Every row gives one point. Each copy is the shape, with its points in the same order, stretched, turned, moved and blurred by noise. Is it also mirrored, or only turned?

Shape (6 x 2)
[[ 23 -26]
 [ 55 -39]
 [-32  15]
 [-20   0]
 [-13  30]
 [-27  51]]
Copy 1 (6 x 2)
[[ 14  49]
 [ 41  58]
 [-22  -6]
 [-20  10]
 [ -3 -14]
 [-11 -46]]
Copy 1 is: mirrored
Copy 2 (6 x 2)
[[-11  24]
 [-10  59]
 [  0 -43]
 [ -7 -28]
 [ 22 -35]
 [ 34 -55]]
Copy 2 is: mirrored

Shape (9 x 4)
[[-29   9 -18  61]
 [-25   8  45 -16]
 [ 43  26  21 -30]
 [  2  -5 -20 -12]
 [-32 -14   1  12]
 [ 11  72  41 -18]
 [ 46   1  46 -22]
 [ -4  -2 -21   7]
 [ 35 -14 -14  72]]
Copy 1 (9 x 4)
[[ 38 -10 -44  -1]
 [  0  -7  40 -39]
 [-26  49  36  -4]
 [-33  10 -16  -9]
 [ -2 -26  -8 -22]
 [ 23  66  42 -48]
 [-33  35  65  10]
 [-13   3 -24  -9]
 [ 23   3 -21  75]]
Copy 1 is: mirrored
Copy 2 (9 x 4)
[[-33  15 -51  19]
 [-32   3   1 -55]
 [ 37   9  30 -27]
 [ -4 -24  17   7]
 [-37 -23 -19 -11]
 [  6  65  30 -44]
 [ 42  -3  11 -52]
 [-11 -16   0  11]
 [ 38  -3 -63  20]]
Copy 2 is: mirrored
Copy 3 (9 x 4)
[[ 13  14 -51  54]
 [  6  14 -25 -42]
 [-15  30  43 -18]
 [-27  -3   7   9]
 [  0 -15 -43   8]
 [-14  84   6 -37]
 [ 22  11  43 -39]
 [-17  -7  -4  22]
 [ 41   0  22  78]]
Copy 3 is: mirrored
Copy 4 (9 x 4)
[[ -2   7 -66  54]
 [ 25 -19 -51 -37]
 [ 49  21   9 -27]
 [-15  17 -11   0]
 [-17 -15 -43   4]
 [ 73  34 -44 -31]
 [ 52 -15  17 -23]
 [ -8  16 -18  17]
 [ 11  -7  -1  81]]
Copy 4 is: mirrored

Shape (12 x 6)
[[-18   0  49  -4  12 -76]
 [ 17  10  15 -14   8  14]
 [ 15   9   4  -9   5  14]
 [-23   5  33  -6  12  -8]
 [ -4   7  -3  -6  -5   5]
 [  9  -1  -3 -11  22 -27]
 [ -2  11  -3  -5  16  15]
 [ 16   0  -1  48   2  16]
 [ -9  -2  22 -14   0  -4]
 [ -4 -17   1  -7  17  10]
 [-19   5   2  -8  -3  10]
 [ 57 -16  -4 -13  -3  -8]]
Copy 1 (12 x 6)
[[ 14 -18  49 -28 -63 -13]
 [  5   3   8  -7  17  32]
 [  1   5   1  -6  14  27]
 [-18  -3  36  -9 -18  18]
 [-10  10   1  -2   2  13]
 [  4 -10   2 -34  -7   4]
 [-18   6  -4 -13   9  29]
 [ -8 -25 -31  18 -12  35]
 [ -8  -1  27  -2  -1   9]
 [-19 -17   6 -11  15  11]
 [-23  12   9   0   1  12]
 [ 43 -21 -13  -9  25   4]]
Copy 1 is: mirrored
Copy 2 (12 x 6)
[[ 16  95   0   3 -10 -29]
 [  0  10  24 -19  28  -1]
 [ -1  -1  15 -14  21  -1]
 [-13  50  12   3  11   6]
 [-12   6   6  -5   3  -2]
 [ 11  24 -14  -9  16 -24]
 [-16   3   3  -2  23   0]
 [ 17 -12  25  34  10   2]
 [ -6  30  11 -11   2   6]
 [  0  10 -11  -2  13  16]
 [-23  12   2  -1   0   8]
 [ 47  -6   5 -35   9 -14]]
Copy 2 is: mirrored

Shape (12 x 9)
[[ 31 -70  29  -3  45  13  19 -21  10]
 [-30  -9 -14 -31 -27 -27 -28   5 -41]
 [-42  10 -30 -33   1  -4  15 -26 -28]
 [ 26  20  -7  28  48 -47  27  31 -10]
 [ 22   6  35 -38  35  26 -37  38  17]
 [-17 -25 -42 -15 -21 -13 -36   4   8]
 [ 35 -15 -36  39 -37  18  33 -36 -33]
 [ 52 -12  36  -9  38 -64  19 -26  14]
 [-45 -26  24  51  21  21   2  -6   2]
 [ 44 -66  -5  37  -2  13  22  56  18]
 [  7   9  -1  17  21  15 -15  11 -34]
 [ 15 -53 -21  -5 -47 -17  52   0  12]]
Copy 1 (12 x 9)
[[ 61 -76  -4  17  11  10  30   1   0]
 [-23 -13   9 -16 -20 -26 -52   1  -7]
 [  1   6  14 -35 -15  -6 -28  -3  44]
 [ 42  27 -28  17  21 -51  23  22 -11]
 [  3 -37  -3 -24  67  28   7  -5 -43]
 [-19 -31 -34  -1  -1 -15 -55 -20   0]
 [ 41  13 -26  12 -78  15   2 -39  -3]
 [ 62 -23   3  10  27 -67  44 -31   2]
 [ -9 -20  10  62  -4  24  15  26  16]
 [ 25 -49 -76  25 -13   1  31  22 -56]
 [ 24  14   0  11   7  16 -16  15 -27]
 [  5 -42 -55  -9 -53 -33  26 -21  11]]
Copy 1 is: mirrored
Copy 2 (12 x 9)
[[-10 -25  15 -12  10  11   2 -95 -23]
 [ -2 -21 -32 -35   9 -22 -51  27 -42]
 [ -6  -6 -25 -23  52  -5  -7  22 -29]
 [ 14  50  -2  47  -1  -5  -6 -16 -62]
 [-38  43  21 -28  -9  45 -47 -24  -6]
 [ -2 -18 -52 -19   1 -28 -47   7  -5]
 [ 57 -55 -29  18  14  22  21   2 -10]
 [ 45  33  30  -6  11 -10 -21 -74 -40]
 [-40 -42  24  31  30   1 -27 -28 -22]
 [ -2 -21  -9  23 -65  -2   9 -47   1]
 [  3   3 -14  22  13  38 -28  -2 -38]
 [ 18 -41  -7 -13 -20 -38  22 -11   1]]
Copy 2 is: mirrored

Shape (17 x 11)
[[  0 -16 -12 -39  20  -9  14  -1  -4 -15  15]
 [  4   0  -2  15  13  -2  10 -14   2  -7  14]
 [  3  16  12   6 -15 -10 -26   4 -10 -52 -38]
 [ -9  24  12 -26  -8  -8 -13  -8   5   4   3]
 [-14 -15 -12 -13  -9  17  17   9   4   7  -6]
 [  4 -18   1  -8 -13  21 -20 -17   0 -42   9]
 [-16 -16   4 -10  -3  -7   3  39   5   6  15]
 [-14  -6 -14  13  89  -1 -13  46  -3   8   7]
 [  6  26  31   6  -2   8   4   6  -4  -7  11]
 [-49  17  -2 -23  -7  -6 -51   1   4   4   7]
 [  7 -17   9   6  14  -2   6 -11   6  10 -30]
 [ -3 -11 -13   4  -7   5 -14   0 -52  17  20]
 [ 10   1 -20   5 -17  -1   0   4   5  10  14]
 [ -7 -11 -11  -9 -19  -6  17 -18 -24  12  12]
 [  7   2 -11 -12  -6  24  17  42 -14  16   8]
 [  2 -16  -8  11  -8  -1   4 -13 -22  17  21]
 [-95  59  -5  -1  -1  10  -1   3   4   9   0]]
Copy 1 (17 x 11)
[[  1 -13  -2 -19  18  -5  -5  13   7 -32   6]
 [  9  -7   9  20  23   2   3 -11   1  -9  -7]
 [ 49  19  -2 -18 -21   3  35 -19 -45 -18  -3]
 [ -3   6   8 -11 -30 -13  -3  -7 -10   9   2]
 [ -6 -22 -23  -1  -3  30  14   6   6   0  -6]
 [ 28   2   1 -17  14  29   2 -27 -16 -16  38]
 [ 10 -19 -33  10  -3   1   8  30  -2   6   9]
 [  9  29 -21  -1  67 -19  10  48   4  16 -40]
 [ 11   3  24  23 -12   4   5  14 -28   8   6]
 [-13  26 -34 -20 -22 -18  -1 -21 -13  30  13]
 [ 21 -27   5 -17  12   8  21  -5  -2  10 -33]
 [  8 -19 -34  20  12  10 -39 -12 -39  -2 -13]
 [ 16  -9 -18  21 -11  13 -15 -11  11  -6  -4]
 [ -9 -36 -19  14  -4   8 -14 -17 -10 -14  -7]
 [  2 -10 -22  18 -11  33  -9  40 -11  -3 -11]
 [  7 -29 -17  26  12   9 -22 -16 -12  -4 -10]
 [-73  35 -32  24 -23  -5  40  -7 -12  35  -8]]
Copy 1 is: mirrored
Copy 2 (17 x 11)
[[ -5 -12   1 -37  17 -18  13  28  -6   2  -7]
 [ 12  -9  -2   0  -2   9  10  15  -8   0  19]
 [ -5  17   4 -17 -54   6 -34  -2  -5 -43 -28]
 [-11  12  16 -12  -8 -31   0 -19  12  -6   4]
 [-16  -1 -26 -16   2   7  25   1   3  13 -18]
 [ -6 -12 -19 -44 -16  12 -10 -12  -6 -27  14]
 [-48 -33 -11   4   4 -10  16  11   9   0 -13]
 [-42  -8  -2  39  47  26 -34  54  10  12  -7]
 [ -8  -1  20  12  -9  -4  14 -10   9 -33   8]
 [-54  20  -6 -14  -8 -26 -31 -29   4  13   5]
 [ 16  -8   8  -1   1  25   1  -3  -3  11 -31]
 [-19  -8 -28  17  17 -17  -1 -18 -58 -10  -1]
 [ 10 -19 -25  10  -6 -18   4  -9   1   1  -4]
 [  1 -11 -16 -10   3 -22  26  -8 -37  16  -1]
 [-24  -5 -32  17  22 -15  30  10   3 -25 -24]
 [  3 -24 -11  14  11  -7  17 -14 -32   7   7]
 [-72  78 -12  17 -25 -12  19  -8  -3  39  22]]
Copy 2 is: mirrored
Copy 3 (17 x 11)
[[ 17 -31  12   1  34  -8  -3  23   3  -4 -13]
 [  7  12   4  -1   9   8  16   0  -7 -17   4]
 [  3  10 -36 -35 -14  -8 -22   8 -16 -36 -37]
 [ -8   7   9   3  12  -9 -27   5  16  -9 -28]
 [ -4 -22 -14 -11   9   2  16  23  12  21 -19]
 [ 12 -11 -22 -10  -1  39 -17  24   0 -24 -10]
 [  0 -17  17 -24   2 -17   2  34  12  22  -2]
 [ 10  20  10 -43  68 -18   9  53 -29  32  19]
 [  6  26  19 -14  -7  10   1   5   1  -7 -23]
 [-33  -3  -8   5  25 -11 -52  38  14  10 -11]
 [  0  -8 -15 -34  17  -8   8 -26  -2   5  -7]
 [ 12 -10   7  20 -10   3  -5  14 -39  31  -7]
 [ 11   5  -8   9 -14  -4   4   9   5  11   5]
 [  0 -21   0  21 -11  -4   7   1 -14   9 -11]
 [ 25   0   4 -14  -3  -7  21  33   1  46 -29]
 [  5  -1  10  18 -12   4  10   0 -18  12   3]
 [-77  33  -3  23  25 -11   8  58  16  12 -36]]
Copy 3 is: mirrored
Copy 4 (17 x 11)
[[ -9 -26  15 -35  16 -22  -9  -4   7 -15  15]
 [  6  -9   0  16   6  -2  16 -10   0  -8  11]
 [-28  27  11  11  -6 -15   2  15  13 -53 -42]
 [  1  31   6 -13 -14 -10 -16 -15  22  -6  10]
 [-24 -20 -13 -11  -4  14  -5  -1  20   5  -1]
 [-27 -18  12   7 -26  -2  10  -6  11 -60   2]
 [-11  -2  -4 -23  -5  -6  -4  28  18   4  17]
 [ 12 -24  33  -8  58  30 -24  50  11  -7  19]
 [ 15  31  14  -5 -13  10  16   1   0   1   5]
 [-23  41   1  -8  -9  -1 -38   0  44 -27  30]
 [-14 -20  15  26   0  -3  -6  -4  15   4 -15]
 [-30 -10 -16   7  -2  17 -23   0 -37  -8  18]
 [  6 -14 -29   3 -18   3   1  -3   8  -7  13]
 [-27 -13 -20   1  -4  -7  -2 -20 -14   3  16]
 [ -4 -10 -21 -37  -8  32 -13  15  -3  11   0]
 [-14 -19 -14  12  -4   4   2  -3 -18   0  20]
 [-17  64 -30 -17  32  30   3 -17  51   9  31]]
Copy 4 is: only turned

Shape (18 x 12)
[[ -4 -35 -22  35 -59 -21  -5 -15  11  30  41  39]
 [ 35 -28 -14 -27 -43 -48 -43 -31 -55  17 -18  47]
 [-34 -39 -19  13  13 -13  32  42 -22   0   5  -4]
 [ -8  15  23  -7  -1  32 -38 -38  12  41 -38  -4]
 [-11  17  43  14  23  14 -37  40 -31 -45   1   0]
 [-19  22 -20 -46  26  38  48  28  11 -20  51  22]
 [ 26 -16  47  -9 -54  37 -42  46 -36   5  24  35]
 [ 36 -16 -13  -8  16 -54 -27  20  25 -31   0  39]
 [ 27  15  16 -20 -42  40 -40  21 -32  -7  11 -15]
 [-12   9  -5 -45 -58  23  39  -6  15 -13   8  53]
 [-18 -15  18 -58   3   0  48 -33 -24  31 -26 -33]
 [ 10  30  47  17 -29 -44  36  -2   1 -44  20  43]
 [ 39 -33 -41   1  26  25  45 -17  34   2   3 -15]
 [  7  17  40  19 -52 -53  33  31  26 -14 -19 -36]
 [ -2 -53 -44   1  24 -12  33  -6  32 -47 -25  51]
 [  2  13  15   9 -33  34  24  30 -49  45 -27  37]
 [ 48  13 -38   7  -4 -44  24  10 -18 -37  24 -24]
 [ 34  35  36 -14  26  21  -6 -19 -53  30 -19  42]]
Copy 1 (18 x 12)
[[ 46 -53 -23   6 -35  -6 -13 -28  36  31  54  58]
 [ 83 -38 -41 -27  -4 -45 -54   7 -39  12   3  44]
 [-25 -59  -7  28   1  -8  25  -1 -14  13  26 -14]
 [ 26  39  27   0 -19  -2 -41 -29  15  46 -36  12]
 [-12  14  42  32   4  10 -30   8 -47 -65  -1   4]
 [-35  -4  43 -41  23  28  58  19  -2   5  27  27]
 [ 28  -6  22   0 -53  28 -65  52 -42 -23  31  40]
 [ 24 -37   9  -4  39 -49 -24  20  28 -39   3  28]
 [ 29  26   1 -25 -37  33 -37  25 -23 -29  17   2]
 [  7 -14   9 -52 -54   1  29  26  14  14  -8  76]
 [ 22 -17  20 -43 -29 -26  36  -5 -26  58 -18 -31]
 [ 41  -6  34  16 -29 -41  37   5  -2 -59   9  53]
 [ 31 -40   6 -20  27  24  48  -2  62  33 -12 -23]
 [  7   5  13  17 -63 -60  22  16  35 -40  11 -20]
 [  2 -82  -4  -8  27 -11  27   2  40   6 -49  36]
 [ 18  14  -1  36 -39  10   0  43 -31  41   6  32]
 [ 44 -21 -30 -11  30 -23  50   8  15 -54  34 -24]
 [ 62  34  42  15  22  -6 -10  23 -52  23 -13  27]]
Copy 1 is: only turned
Copy 2 (18 x 12)
[[ -6  -9 -35  39 -36  -3  18 -51  38  40  50  27]
 [ 54   3 -52  35 -10 -42 -17 -94  13  -6 -13   7]
 [-53  17 -27  16  11  -3  55 -24  -5  11   3 -30]
 [-11  10  24  -8 -23  10 -54 -34 -23  33 -34  21]
 [-25  48  -5  11  37  33 -33   3  14 -39  -9 -12]
 [ -7  32 -11 -63  28  41  54 -14 -27   4  43   4]
 [ 26  53 -19  11  18  49  -2 -44  73  16 -17  12]
 [ 21 -28 -67 -14   3 -39  -7   6  21 -33   6  10]
 [ 34  46  -8   7 -13  55 -17 -34  23   7 -17 -21]
 [ 20  39 -12 -40 -29  14  42 -54  10  -6  22  55]
 [ -2  12  50 -19 -16 -22  34 -70 -40  19 -29 -28]
 [ 23  41  12  13   9 -38  17   1  30 -51  51  41]
 [ 14 -54   0  -1 -20  20  51  -1 -39  22  -6  -5]
 [  0  34  23  13 -58 -44  22  27  42 -21  -5 -17]
 [-26 -55 -47 -11  -9 -13  50 -17 -19 -41  -3  42]
 [  7  78  -9  33  11   5  32 -41  -6  41 -26  35]
 [ 50   1 -32  29 -15 -15  34   7 -11 -28  27 -45]
 [ 43  46  10  16  55  -6 -20 -40 -31  20 -20  31]]
Copy 2 is: mirrored
Copy 3 (18 x 12)
[[ 33  -6 -38  20 -44   2  -9 -73  -8   5   6  54]
 [ 78 -63  -3 -13 -23 -16 -53  18 -27   9  -8  42]
 [ -3   1 -15  -8  41   1  20 -36 -38 -15  15  16]
 [ -8 -29  17  20 -34  24 -52   0  17  33 -15 -48]
 [ 15  30  61  -9  29  47 -33   4  -6 -42  13   9]
 [-22   4   6 -16  -9  32  75  13  31   9  50  25]
 [ 51  -5  34 -63 -19  75 -39 -25   0   3   0  41]
 [ 67 -31   2  11  12 -18   4  -3  36 -61  -6  24]
 [ 39  12  18 -46 -37  68 -34  14 -10  -2  14  -4]
 [ -9 -28   5 -33 -64  18  46  -2   5  11 -12  48]
 [-12 -45  22 -33 -12 -31  22   4 -43  60  20 -45]
 [ 37  33  57  -1 -20 -28  36 -27  -8 -23 -18  50]
 [ 37 -40 -21  30 -12  24  58 -17   2   0  16 -45]
 [ 30  56  12 -39 -19 -44  21 -47 -29 -33 -48 -25]
 [ 16 -75  -4  37   8   2  52 -15  -2 -59 -10  29]
 [ 11   5   7 -27   3  50 -11  -5 -27  53 -46  18]
 [ 73  34 -11   5  -6 -11  38  13 -28 -37  23  -2]
 [ 41 -22  53  10   7  30 -24  35   7  58 -11  -3]]
Copy 3 is: mirrored
Copy 4 (18 x 12)
[[-20 -46 -17   8 -41 -39  18  -7  44   9  22  13]
 [ 11 -58   9 -31   1 -46 -38 -48 -12  -8 -15  50]
 [ -3 -54  17 -27  24  -2  55  40   1  41   4 -25]
 [ -2  27 -15   3 -10  44 -30 -35   2  21 -19  11]
 [ 10  -8  55   5   3  34  -5  51 -54   0  37  16]
 [ -9  -1 -11 -78  12  55  76  15   5 -21  50  -7]
 [ 30 -50  42 -34 -66  21 -24   6 -23  24  57  50]
 [ 26 -15  19 -23  45 -45 -11  34  31 -38  32  27]
 [ 15  -8  18 -31 -52  19 -20 -14 -51  14  34   2]
 [  5 -32   5 -59 -48  30  48 -24  31 -52  -1  11]
 [  4 -19  18 -52  30  41  33 -66  -4  39 -24 -35]
 [ 23  -6  70  11 -21 -22  56  -8   7 -57  22  27]
 [ 41 -22 -55 -23  44   7  32  -7  23   8  29 -45]
 [ 45  14  68   9 -39 -36  34  16  18   2 -17 -44]
 [ 22 -62 -24 -25  59   6  40  31  47 -51   2  -1]
 [ 33 -25  -4 -21 -39  20  50  -8 -25  37 -18  41]
 [ 28 -14   9 -20  19 -62  33   8 -26 -21  35 -40]
 [ 34  10   4 -17  23  29  12 -43 -49  13  11  69]]
Copy 4 is: only turned

Shape (15 x 12)
[[ -5   6 -23  -3  25  38  14  14  25  -8 -32  45]
 [-26   0   4 -23  -1 -30 -23 -20 -19 -34 -27 -14]
 [ 60  -1 -35  -1  17  50 -29  23 -13  11   6 -19]
 [ 25  39   4 -11   7  -6  22   8  -1 -14  -2  19]
 [-16  57  -5   0  -8  17  13   7 -33  14  28 -27]
 [ 51   5  16  -1 -28   9 -21  43  10   0  16  51]
 [-11 -20 -21 -10  47 -19 -24  19  -4 -16  -5   5]
 [ 22  19  -2   3  20   4 -17   8  37  30 -11  23]
 [-18 -12  34 -58 -11 -10  34 -15 -27  37 -17 -47]
 [-39  -3 -10 -30  44  17  29 -19 -17  -3   8 -18]
 [ 21  -6   8   3  -4   4 -20 -45   4  26  36  13]
 [ 41  -4   5   3   5   3 -16  -8  29   0  17  -4]
 [-24  -5   5 -20  36  27 -22  11  12 -12  14 -38]
 [ 14 -13  33  43  -3 -16  -2 -10  22  15  -2  -3]
 [ 32   9 -54 -19 -25   6  -8  36   7 -15  15  12]]
Copy 1 (15 x 12)
[[ 18   8   1  23 -46  -2  17  75   6  11  -6  10]
 [  4  44 -10 -40 -10 -10  -3 -25   7 -20 -30  -7]
 [ 20 -42   1  16 -30  95  11  37 -33  -3 -23 -25]
 [ 43 -21  28  -6 -30  -8  26  20  -1 -36  -3  -1]
 [ -1 -23  12   1  32   1 -14  -7 -46 -38  44 -20]
 [ -4 -53  78  -3 -47  15  -2  44  29 -23 -18   9]
 [  6  10 -20 -57 -19   4  15  32  -9  30 -30   0]
 [ 28 -29  16  10 -51   5  10  21  14  22  -5  15]
 [-33  42  11   6 -18 -20  57 -69 -45 -25   5 -40]
 [-18  33 -35   1  12 -10  42   5 -51  -3  -6  13]
 [ -3 -42  -3  16 -10  13 -13 -32 -15 -12 -46  31]
 [ 18 -39   8   6 -22  38  24   5  23 -12 -35  18]
 [-16  30   0  -9  12  40  28   7  -8  16  -7  23]
 [  1 -25  21   5  -3 -23  12 -13  41  17 -42 -19]
 [  3 -37  -7 -20 -62  47  -5  44   9 -51  -8  -3]]
Copy 1 is: only turned
Copy 2 (15 x 12)
[[ 58 -43  10 -34  13  25  20   6 -12 -11  10  15]
 [ -7   1 -13  10 -35  26 -15  -9  45 -47   8   7]
 [ 35  61  -3   2  17  19  40  48 -27  -5  49 -49]
 [-10  -4   5  -3  25  14  41  -5   1 -11  -3   8]
 [-32  57  22 -31 -16  21  23 -14   7  27  -7 -11]
 [ 33  23  -7  40  40  12  60  41 -35  -7  -2  40]
 [ 16  -8 -44 -19   6   9 -30  13   7 -34  11  -5]
 [ 30   4  14  -8  40  -3   5  32  11   9  14  12]
 [-51  15  58  -3 -42 -39  -8   2  25 -44   8 -22]
 [-21 -19   5 -51 -26   8 -32 -20   2 -11  27 -25]
 [ -5  24   2  29  -2  -2 -13  17   8  27  59   1]
 [ -6  14  -4  26  23  22   5  47  -3   5  36  -8]
 [ -5  18   2 -33  -6  43 -29  29  -3 -18  29  -9]
 [ -4   1  13  41  17   7 -32  21   0  14 -11  -8]
 [ 20  17 -33   4  -7  23  67  63  -1  -1  10  11]]
Copy 2 is: only turned

Shape (15 x 12)
[[  6 -18 -23  28  44  12 -24  13  25 -76   7  30]
 [ -1 -40  14  -4  38  14  43  -3  -1  29  13 -10]
 [-60  -4  -6 -41 -31 -21 -55 -16  12  15  17 -36]
 [ 43 -20 -36  33  -4 -12  20  44  20 -62  -2  -4]
 [-46   2 -21 -50 -29 -11 -61  27 -25  31  34  23]
 [-20  44  16 -24  11 -10   1 -10 -18  -6  25 -31]
 [  1 -27   7  73   3 -29  11 -23  21  40   9  24]
 [-42  -4  -9   9  10   8  -1  20  14  -7  14 -33]
 [  5  28  42 -45  13  -6 -47  -2  14  -8   3 -45]
 [  9 -35  13  20   4  28  -2 -27 -15  53  -5 -30]
 [ 17  22 -70  39  32   5 -26  35  30 -27 -10   6]
 [  9   2 -14  24  11  14  10  46  59 -16 -15  22]
 [ 34 -37 -39  18  54 -19  24  -9  44  -2   9   8]
 [-20  10   7 -10 -35  23 -46  -6  17  52  78 -29]
 [-49  10 -23 -57 -51  22 -22 -38  -4  22  22  13]]
Copy 1 (15 x 12)
[[ 39 -12  14  78  -8 -18 -43 -13  -1 -27  24  27]
 [ 20 -12  35   1  23  20  34 -11  -1  45  13  14]
 [-56  19 -29 -37 -39  12 -35  -5  41  43   3 -11]
 [ 47 -54 -23  49  -6 -31 -22   3 -27 -43   5   6]
 [-53  20 -14 -40 -41  23 -51  56  -3  37  34  31]
 [-31  34  29 -31  -9 -15 -10 -22 -18   5  23 -29]
 [ 48 -21  27  25 -31 -30  16  31  -3  67 -39  26]
 [-25  -9  11  11   0  -8  -3   2   6   4  -2 -22]
 [  7  40   5 -48 -20  14 -45 -29  26   6  19 -44]
 [ 17   1  12   9 -28  52  25 -11  -8  60 -13 -23]
 [ 34  17 -21  81  12 -15 -43  24 -32 -40 -16  -1]
 [ 49  -4   4  33   0 -23 -12  45  20 -37 -24   5]
 [ 58 -22 -17  39  35 -18 -13 -15   3  23  -8  32]
 [-29  30 -21 -21 -42  12   0  39  35  69  60 -45]
 [-61  55 -30 -41 -50  22  14  14  34  24  33  41]]
Copy 1 is: only turned
Copy 2 (15 x 12)
[[ 16 -50  25   8   0  11  26  73 -15 -31 -11   8]
 [ 28 -45  -5  -5  49 -19  42 -41   5  31 -11  41]
 [-59 -25  -3   2 -21  33 -25 -59   8   2  16 -23]
 [  6 -29 -11 -11  10 -58  38  64 -11 -31  10  33]
 [-58 -12 -27 -17  10  42 -60 -12 -33  25  18  -8]
 [  1 -11  27  19  20  12   0 -39 -22   4  27 -34]
 [ -4 -29   9  24  -4 -23  17  -1   8  55  -5  92]
 [-28 -31  -1  18  18   3  32 -12   8  -8  27   8]
 [  6  -7  38  -4   3  13 -36 -44  28 -19  -5 -37]
 [ 12 -33 -20  33  25 -11  -5 -59  21  22 -22  64]
 [  0 -23 -32  31   5 -12   4  69  19  -7   1  -1]
 [ -4   8  -9 -19   9   8  43  58  31 -11  -3  46]
 [ 37 -73  -6  -7   4 -38  38  29  21  40  -4  16]
 [-14 -15  -9  12 -11  53 -44 -48  14   7  62  26]
 [-15   8 -37  -2 -31  45   0 -47 -40  23  10  -5]]
Copy 2 is: mirrored
Copy 3 (15 x 12)
[[-34 -12 -42  59  58  26   7 -31  36 -36  10  27]
 [ 11 -39  27  -6   2  25  16  18  -9  26  27 -12]
 [-78  -3 -14 -22 -18 -21 -45  31  47  23 -44 -37]
 [ 14 -36 -20  37   5  24   4  13  51 -85  -9  44]
 [-48   1 -69 -11 -47 -41 -33  39  38  40  -4  -4]
 [ -4  24 -17 -18 -10  22 -15  38   2  -5   1 -51]
 [-25  -1  59 -11  18  34  14  40  54  13  22  58]
 [-41 -22  -3  24  -2  31   0  33  19   4 -25 -32]
 [  2  10   4   6   3 -22 -40   5  30  -3  -9 -76]
 [  3 -15  61 -16 -17  29 -29   3   3  43 -20   3]
 [ -6  -3 -53  51  52  13  12  35  47 -26 -45  40]
 [ -4 -19 -19  39  23  -1  45  17  80 -29 -13  12]
 [ 15 -59  -2  -6  65  21  14  14  30  -7  26  41]
 [-21  -9 -13 -34 -47  46 -42  38  72  65  -8 -32]
 [-51   0 -48 -63 -44  -8  -2   2  33  41 -36 -12]]
Copy 3 is: mirrored
Copy 4 (15 x 12)
[[ 13  -8 -95   5  42 -24 -51  26   2 -21 -23   1]
 [  2 -42  30  19  24 -30   8   0 -22  -6  21 -23]
 [-33  32  38 -48 -17   7 -40   7 -14 -34  31  41]
 [ 44  31 -74  41  11 -19   7  50  12 -41  -9 -17]
 [-20  32  -1 -69 -26   4  -8  19 -39  46  34  53]
 [-32  22  20 -38 -15 -27 -12 -27   3  -8 -24 -21]
 [-19 -31 -15  82 -11  -2  -2 -26  10  10  30  23]
 [-33  13  -2   3  21  -2 -34  31   0 -13   3 -16]
 [ 13  19  38 -56 -12 -33 -44  -4  34 -20 -37   5]
 [ 19 -37  43  28 -19  16 -18 -10 -17   2  21 -18]
 [ 29  53 -76  31  48  20 -40  19  14   5 -13 -22]
 [ 13   7 -54  40  50   6  -1  40  41  -1 -27  15]
 [ 31  -4 -38  47  54 -36 -14 -13  10 -27  48  -6]
 [-24 -12  23 -47 -44  26 -28  -7  35  24  54   5]
 [-35   0   6 -63 -20  47  16 -21 -39 -10  15  37]]
Copy 4 is: mirrored
